Each row is a point. Any point is a mix of the corners, with weights that add up to 1. It lies inside the corners' shape when no weight is negative. Say inside or outside, and name the corners with a negative weight.
In the rows, 128 means zero.

Corners:
(1): [184 152  68]
(2): [139 105 150]
(3): [101 120 189]
(4): [ 98 130 107]
Points:
[146 118 131] -> inside
[147 122 111] -> outside (3)
[159 132 107] -> inside
[ 87 119 148] -> outside (1)
[174 148  79] -> inside
[113 127 115] -> inside

Corners:
(1): [118 147 142  73 172 132]
(2): [ 96  76 162 157 104 128]
(3): [155 167 153 135 153 105]
(4): [ 87 130 128 167  31 156]
(5): [134 109 127 139 108 101]
(6): [118 165 114 144 150 104]
(7): [145 144 120 134 151 151]
Points:
[ 82  60 151 149  81 155] -> outside (3, 6)
[112 151 132 166  96 129] -> outside (1, 5)
[134 135 129 149 126 116] -> outside (1)
[102 108 152 146 100 151] -> outside (5, 6)

Corners:
(1): [137  75 146  90 171 118 113 156 102 142 174]
(2): [147 181 114 171 117 150 110 126 116  39  80]
(3): [115 213 120 116  96 121 112 130 119 164 101]
(4): [114 111 117 106 111 137 187 159 126 145 173]
(5): [105 111 115 115 106 161 105 171  81  83 165]
(6): [172  71 108 101 107 150 153 158 147 150  86]
(7): [112  77 137 121  90 153 125  48 125  77 175]
(8): [ 99 134 145 182 121 155 113 162  77 114 167]
(9): [121 134 103 108 143  48 130 160  95 144 129]
(10): [127 123  96 101 126 160 126  24 106 174 181]
(11): [103  65 108  99 128 147 157 113 136 108 115]
(12): [118  77 111 145 123 138 138 171 187 161 158]
Points:
[123  80 120 119 131 123 141 159 116 114 149] -> outside (3, 10)
[121 117 120 132 116 141 114 119 125 121 141] -> outside (4)
[118 120 120 126 118 135 124 130 108 127 149] -> inside
[121 133 122 120 115 133 133 113 123 138 139] -> outside (5)
[132 118 117 110 120 135 129 120 123 120 134] -> outside (8)

Corners:
(1): [182 136 114  97  81 118 150 102 174  89 127 125 112 176]
(2): [160  99 149 151 133 184  95 142 123 161 198 194 125 111]
(3): [146 106 137  94 156 144 132  88  59  58  51 143 118 138]
(4): [119 164  70 139 155 112 149 196 121 106 144 152 113 140]
(5): [ 80 118 118  84 140 142 157 133 154 158 103 130 175 171]
(6): [166 135 141  86 113 165  90 103 107  77  89 110 160 163]
(7): [ 34 143 118 105 133 133 112 167 170 134  90 179 121 145]
(8): [114 124 119 127 147  96 121 124 156 183 145 119 126  72]
(9): [120 115 138 132 180 154 127 130 174 148 174 120  89 132]
(10): [ 67 145  52 119 133 131 153 124 174 124  89 131 151 125]
(11): [183 100 181 154 119 190 144 179 143 126 174 142  90  97]
(12): [106 113 144 158  94 151 136 131 129 130 155 150 119 131]
(13): [ 49  99  54 105  95 124 128 176 142 119 113 134 122 164]
(14): [138 100 137 146 148 106 124 168 140  94 196 163 131 106]
(15): [161 136 121  76  79 156 166  93  71  70 162 145 121 120]
Points:
[109 123 125 121 146 142 127 138 154 132 141 140 112 134] -> inside
[107 119 113 121 134 137 125 137 128 131 142 151 133 124] -> outside (1, 11)
[106 119 119 122 143 133 125 141 150 134 120 139 130 134] -> outside (15)
[143 113 111 145 128 146 137 141 132 128 173 162 107 110] -> outside (5, 6, 7)
[127 126 124 125 135 129 130 135 155 125 134 140 128 130] -> outside (13, 15)

Corners:
(1): [116 117 102 133 118 130  88 115 123 172  91 161 134 126  71  92 171  91
 156 138]
(2): [182 172 137 134 158  85 133  69 103 151 135 192 171 160 118 154  99 142
  95 156]
(3): [129 152 157 127 150 150 114 154 131 119  90 110 116  90  77 108 130 106
 167  80]
(4): [ 82 145 113 115 130 128 180 121  70  78 142 135 125 111  87 165 111 172
 117 149]
(5): [144 142 140 111 137 128 152 125 137 113  86 116  79 111 104 164 170 155
 138 181]
(6): [159 141 159 135 119 168 136 139 173 107 129  89 188 190  91 102 101 173
 175 139]
(7): [ 84 113 119  94 124 164  70 147 142 129  96 165 180 108 148 161 180 117
 133 102]
(8): [125 101  83  84  61 113 171  87  80  93 119 176 134 123 161 155 137 178
  46 122]
(9): [112 115 100 141  91 146 158 182 128 176 150 152 166 164 135 171  95 181
  54 102]
(10): [101 131  67 135 129 112  88  82 143 204  78 154  90  35 128 143 143 135
 173 119]
(11): [ 93 138 103 119 135  79 153 170  72 141 139 140 176  76 126 106 164 129
 131 132]
(12): [162 200 129  67 118 144 179  95  91 129  92 139 123 152 114 125 127 132
 154 174]
(13): [100 143 229 101 133 141 145 124 103 177 118 127 109 121 140 177 156 158
 147 103]
(14): [102 125 117 142  98 178 143  71 119 113 147 105 129 127 208 128 157 103
 130  87]
(15): [117 209 118 123 128  97 176 122 114 105  67 108 107 142  98  95 136 182
 131 107]
(16): [100 112 115 189 128 124 142 116 139 142  93 111 179 116 119  51  76 163
  46 105]
(17): [139 101  78 126 162 120 106 145 125 143 122 123 158 173 131 120  59 169
 148 147]
(18): [ 98 155 192  80  85 149 146 126 106  95 190 100 122 158 145 136 145 141
  70 127]
(19): [ 90 156 160 113 148  87 196 157 147 118 129 154 101 125  77  90 120 148
 124 138]
(20): [101 120  91  97  70  86 154 108 137 119  64  76 158 158 127 130 136  99
 186 138]
(21): [141 164 184 178 112  82 130 141 125 118 108 186 153 171  98  57  79 146
 121 186]
Points:
[133 135 117 129 126 130 119 124 128 147  92 137 146 130 125 123 129 135
 143 124] -> outside (4, 18, 19)
[126 148 125 115 117 120 144 113 113 134 108 145 132 128 119 124 128 144
 125 139] -> inside
[107 144 124 144 150 110 122 136 137 113 106 117 142 112  90  86 127 123
 156 132] -> outside (8, 9, 12, 13)
[119 160 148 125 141  60 136 123 121 142  62 127 101 103  82  80 142 145
 132 135] -> outside (4, 6, 7, 9, 12, 14)
[116 132 135 115 125 130 125 108 120 128 110 137 134 114 127 128 141 127
 141 132] -> outside (9, 15)
[123 137 126 123 125 126 137 126 131 133 112 124 142 137 116 122 120 149
 143 132] -> inside
[122 139 140 141 129 119 157 132 117 122 133 136 142 140 111 112 110 163
  97 129] -> outside (7, 10, 12, 20)
[123 136 143 121 125 135 137 124 113 133 127 148 138 125 125 131 127 143
 115 135] -> outside (15, 20)
[120 145 144 105 113 130 145 132 113 117 130 128 136 146 116 132 137 139
 126 133] -> outside (10, 16)

Corners:
(1): [115 103  42 133 131 135 141 130 129 154 134 132 139 117 135  59 109 119
 148 131]
(2): [109 128 135 152 126 111 100 168 111 116 122 117 134 117  80  99 142 131
 152 119]
(3): [109  96  85  59 181 143 149 170 105 131 120 110 156  93 132   7 117 122
 159 116]
(4): [133 131 146 135 122 110 138 119 119 111 147 151 106 122 103 151 131 166
 107 135]
(5): [197 103  80 126 124 141 105 117 107 111 147 142 136 143 138 154 139 166
 112 122]
(6): [116 141 147 150  97 155 123 135 144 113 151 140 147 117 105  75 175 110
 132 111]
(7): [112 146 121 137 133 146 139 138 103 222  89 144 129 100 136 116 130 137
 137 130]
(8): [122 149 128 147 121 121  38 110 132  95 127 106 138 122  87 156 124 138
 120 124]
(9): [139 151 163 150 111 137 148 124 187 111 144 152 145 124 144 124 138 111
 129 102]
(10): [108 147 144 124 128 139 174 120 173 153 154 130 124 135 122 143 142 116
 132 133]
(11): [142  94 139 109 129 130 128 131 106 112 164 150 134 133  75 111 120 127
 136 110]
(12): [ 99 165 139 134 137 117 109 137 118  99  39  80  90 146 118 141 135 179
 117 111]
(13): [170 128 104  99 132 120 137 120 135 178 155 142 109 128 133 136 117 120
 115 119]
(14): [142 138 133 149 108 109 152 119 157 125 113 159 123 151 154 145 118 109
 112 184]
(15): [117  94 140 127 119 146 151 141 107 121 154 131 127 120 144 141 133 121
  92 115]
(16): [136 128 123 129 145 168 156 126 120  94 137 142  77 114 131 156 111 128
 127 172]
(17): [110 115 151 129 187 119 133 124  97 122 162 148 128 110  85 146 133 112
  98 104]
(18): [148  54 142  96 155 136 136 139 209 118 146 161 115 142 158 128 127 111
 107 133]
(19): [108 136 118  98 152 135 137 166 105  97 119 159 120  96 100 128 122 120
 127 118]
(20): [ 99 143 138 133 113 112 105  90 101 134 147 134 129 132 135 148 164 145
 135  94]
(21): [ 98 149 127 149 127  99 119 103 121 139  75 102 129  92 134 150 138 114
 121 128]
Points:
[112 123 123 120 129 129 128 134 140 121 120 123 126 121 124 107 133 113
 132 132] -> outside (4, 5, 7, 9, 17)
[125 117 122 121 136 126 130 134 124 131 133 143 136 118 120 121 129 127
 128 120] -> outside (6, 12, 13, 16)
[131 122 129 122 136 136 111 140 116 110 130 141 113 124 117 135 131 138
 115 135] -> outside (1, 9, 10, 11, 21)
[120 148 133 131 136 126 126 136 118 123 108 122 120 115 117 134 133 133
 119 126] -> outside (1, 11, 18, 20)

Corners:
(1): [100 128 103 138  79 126 174 132 153 157 122 102 108 156 132 120 148 125
 168  40]
(2): [102 116 119 135 149 136 154 120 128 149 152 118 115 160  93 151 142 164
 149  73]
(3): [110 134  95 159 108 100 110 160 164 175 108 115 110  71  71 151 153 119
 167 105]
(4): [173  68 172  92 117 157 158 101  62 141 155 124 192 195 159 128 174  34
  79 161]
(5): [ 83 101 130 122  86 116 202 156 177 184 129 145 161 144  82 128 114 121
 154  69]
(6): [135 132 134 177 111  88 108 171 122 133 146 115  85 108  88  51 116 154
 124 111]
(7): [ 76 174 111 133 146 155 125 161 138 165 135 127 102 110  71  86 120 133
 126  76]
(8): [187 138 106 138 124 167 122 134  43 101 136 173 162 122 150 161 107 135
 107 184]
(9): [160 137 121 150 134 124 123 141 160 154 115 115  94 123 140  95 112 177
  66 138]
(10): [137  43 190  74 198 172 148 160 100 115 112  95 185 120 186 147 148  60
  61 162]
(11): [ 78 107 123  93 123 132 153 101 124 154 121 169  85 111 115 119 163  89
 170  70]
(12): [ 54 106 105 101  93 119 160 116 155 121 151 115 108 114 128 154 125 107
 118 112]
(13): [123 164 119 111 140  97 115 136 149 128 144 114 129  84 119  87 104 137
 109  87]
(14): [ 94 117 150  74  58 117 160 107  91 125 112 125 149 179 139 179 173 137
 131 125]
(15): [153 158 129 177 153 107 130 128 122  92 105 149 136 137 126 107 120 141
  74 179]
(16): [185 151 173 148 121 150 136  94  70 113 130 181 147 150 171 188 123 100
 146 249]
(17): [152 110 116 108 137  99 119 211 173 134 117 119  87 154 107 108 122 113
 122 117]
(18): [116 119  97 108 116 145 126 133 161 112 123 116 128  95  70  80 119 120
 170 126]
(19): [ 83 109 107 117 118  94 164  96 127 198  97 109 135 152 114 134 117  97
 158 103]
(20): [202 145 139 118 118 127 141 114 111 103 104 106 107 131 101 129 104 108
  90 149]
(21): [136 128 161 155  99 134  97 102 126 132 105 164 141 161 133 154 104 114
  97 145]
Points:
[159 126 138 120 135 133 131 107  75 119 129 131 143 119 140 128 138 125
 107 169] -> outside (1, 5, 7, 12, 17, 21)
[146 131 127 132 123 126 136 141 119 137 125 122 137 130 115 125 130 125
 128 135] -> outside (11, 12, 21)
[120 120 134 127 126 131 142 123 120 134 121 129 136 127 124 134 134 117
 117 129] -> outside (17)
[116 120 130 124 122 127 141 130 123 138 126 133 127 130 115 131 133 113
 133 114] -> outside (9)
[146 114 136 126 118 133 134 134 124 121 129 127 139 135 128 132 129 118
 111 142] -> outside (7, 11, 19)
[111 109 123 109 132 135 137 135 135 136 121 118 135 128 125 129 139 111
 119 114] -> outside (5, 6, 16, 20)
[143 118 144 134 120 150 142 137 126 124 125 143 128 140 127 115 118 110
 104 146] -> outside (2, 3, 13, 14, 19)

Corners:
(1): [116 130  96 101 180  65 119 166 135 147 129 164 123 140 103 111 156  78
 158 145]
(2): [125 156 105  98 129  71 170 115 132 151 156 125  86 152 108 139 166 114
 123 129]
(3): [157 169 159 158 139 153 119 110 137  98 123  72 108  99 157 139  81 188
  96 130]
(4): [158  71 165 151 115 159 124 136 108 150 119 122 119 132 153 171  88 140
 119 141]
(5): [138 150 164 101 137 111 147 110 126 110 119 139 143  67 142 103 128 166
  96  95]
(6): [118 109  81  73 150  75  99 174  76 175 167 205  89 164 117 153 124  67
 153 146]
(7): [121 134 109 137 157 152 159 116 122 117 157  72 156  88 130  94 129 144
 103 151]
(8): [146 130 174 147 122 193  68 121 100  90 113 114  88 129 152 135 130 156
 111 108]
(9): [143  94 129 189 124 163 136  99 110 110 117 166 116 110 131 106  81  99
  64 135]
(10): [ 99 146  79 107 144 163 148 115 156 130 121 109 135 103  79 120 140 144
  82  92]
(11): [138 143  82  76 134  98 111 185 125 160 159 195 118 137 130 148 163  34
 197 139]
(12): [126 120 154 125 125 150 126  94 158  65 152  98 112 124 122 135 108 173
  80 128]
(13): [124 128 134 118 112 149 139 103 147 146 138  85 149  98 167  79 104 193
  46 133]
(14): [137  98  88 129 164  95 133 141 133 174 177 209  81 131 103 137 148  73
 169 142]
(15): [150 122 134 172 101 156 139 133  65 140 128 171 129 148 165  94 101 148
 153 188]
(16): [154  48 107 140  89 110 147 180  97 152 154 162  86 186 145  99  59 100
 125  98]
(17): [146  99 123 193  91 152 117 189  73 178 180 175 114 146  93  88 111  89
 164 154]
(18): [131 116 116 151  79 133 113  83  92 115 121 100 131  96 103  86 114 162
 130 136]
(19): [171 106  72 131 144  88 124 189  95 176 158 181 130 133 117 123 149 103
 150 177]
(20): [164 183 133  57 180  90 147 118 140 128 134 153  76  88 112 115 159 102
 146 188]
(21): [ 90 173 118  82 135 127 126 139 127  99 124 122  91  60 143 147 161 165
  96 125]
Points:
[138 136 109 124 136 121 138 136 113 149 146 149 115 111 118 118 130 117
 129 152] -> outside (1, 8, 12, 16)
[137 116  88 113 142  99 141 178 106 160 159 172 112 144 110 127 142  77
 150 161] -> outside (3, 5, 8, 13, 14, 18)
[136 119 110 131 133 125 124 144 110 145 140 153 118 117 121 113 125 116
 133 140] -> outside (2, 12)
[133 124 125 135 128 145 135 125 112 124 143 129 113 118 125 124 115 129
 119 133] -> outside (1, 13, 19)
[127 132 107 120 132 129 139 128 126 137 139 131 118 120 115 119 132 130
 111 128] -> inside
[142 124 124 131 127 134 126 132 110 129 140 141 108 120 128 126 125 129
 127 138] -> outside (1, 13)
